Every row gives one point. Each copy is the shape, with its points in the same order, stretched, turned, moved and blurred by noise. Say if it was mirrored as well.

Shape:
[[ 37 -13]
 [-38  -5]
 [  6 -41]
 [-17  27]
 [ -6  24]
 [-41 -67]
 [  9  23]]
Copy 1 (7 x 2):
[[  2 -31]
 [ -8  36]
 [-32 -18]
 [ 22  26]
 [ 22  15]
 [-63  20]
 [ 23  -1]]
Copy 1 is: only turned
Copy 2 (7 x 2):
[[ 27 -10]
 [-30  43]
 [ 25  32]
 [-39   4]
 [-27  -1]
 [ 11  89]
 [-16 -15]]
Copy 2 is: mirrored

Shape:
[[ 36  42  -1]
 [-11 -16 -14]
 [ -4 -47 -32]
 [ 48 -15  29]
 [-11   3  33]
 [-42 -45 -23]
 [ 22   6  11]
 [ 17 -16 -43]
 [-34  39  29]]
Copy 1 (9 x 3):
[[-35  48 -12]
 [ 23  -9 -18]
 [ 70 -23 -30]
 [ 31  54  40]
 [ -9   1  17]
 [ 58 -51 -35]
 [ -3  26  10]
 [ 48  11 -37]
 [-66 -12   7]]
Copy 1 is: only turned
Copy 2 (9 x 3):
[[ 40   8  30]
 [ 16 -11 -29]
 [ 18   8 -59]
 [-28  28  -2]
 [-28 -23   1]
 [ 10 -22 -64]
 [  4   3   2]
 [ 56  18 -35]
 [ -7 -52  25]]
Copy 2 is: mirrored
Copy 3, 9 rows:
[[ 68  14  11]
 [ 10 -12  -7]
 [  7 -39 -26]
 [ 55  11 -42]
 [ 12  33 -14]
 [-24 -25 -11]
 [ 43  11 -12]
 [ 32 -38  -3]
 [  9  48  18]]
Copy 3 is: mirrored

Shape, 7 rows:
[[  5  24  25 -10]
 [  4  53  36  10]
 [  9  -9  35  13]
 [-40   8 -44   9]
 [-17  -7  23 -25]
 [  6 -15 -44 -42]
 [-14 -10 -68 -19]]
Copy 1, 7 rows:
[[-23   1  -3  28]
 [-49  20  14  44]
 [ 10  -4   9  45]
 [  8 -21  46 -38]
 [-14 -37 -14  19]
 [ 22 -14 -10 -57]
 [ 29 -16  23 -76]]
Copy 1 is: mirrored
Copy 2, 7 rows:
[[-21  12 -17  23]
 [-29  25 -59  32]
 [  5 -26 -19  30]
 [-45 -39 -12 -60]
 [-34 -20  15  21]
 [ -5   2  57 -43]
 [-16 -19  32 -74]]
Copy 2 is: only turned

Shape:
[[  8   2  -7  25  -1  -1]
 [  4   2 -13   4 -16  34]
 [  2  -2 -14   1 -11 -15]
 [  8 -40 -17   4 -13   2]
 [  9 -34 -10  17 -14 -11]
 [-29  -2 -12  11 -18  -6]
 [ -5   8 -15  -9 -19  -3]
 [-50   9   3   7 -16 -14]
 [ -6  -9  -9  12  95  12]
 [-10 -18  54 -11 -21  -7]
 [  0 -16  -9   8   6 -15]]
Copy 1, 11 rows:
[[  9   2   9  29   4  -2]
 [ 19  20 -30   5  -8   2]
 [ -7  -1   2   6   7 -14]
 [ 12 -26 -16   5  -4  -3]
 [  2 -29   0  21  -8  -4]
 [-29   4 -17   8   1  12]
 [-11  14 -14  -7   2 -13]
 [-47  11 -10  -4   3  29]
 [ 73  -9  17   2  81  19]
 [-12 -12  20 -23 -38  52]
 [  5 -16   9   9  15  -3]]
Copy 1 is: only turned
Copy 2, 11 rows:
[[-11  -2  17  22   8   7]
 [-15   0  19  11  -8  42]
 [ -1 -11  -9   5  -6   9]
 [  4 -37   8  15 -15  32]
 [  7 -33   6  21 -13  13]
 [  8   7 -29  26  -2  12]
 [ -2   3 -10   0 -13  17]
 [ 23  25 -44  24  -5   7]
 [ 16 -24   4 -16  82  31]
 [ 44   2  17  14 -18  -7]
 [  9 -23   0   7   4  12]]
Copy 2 is: mirrored
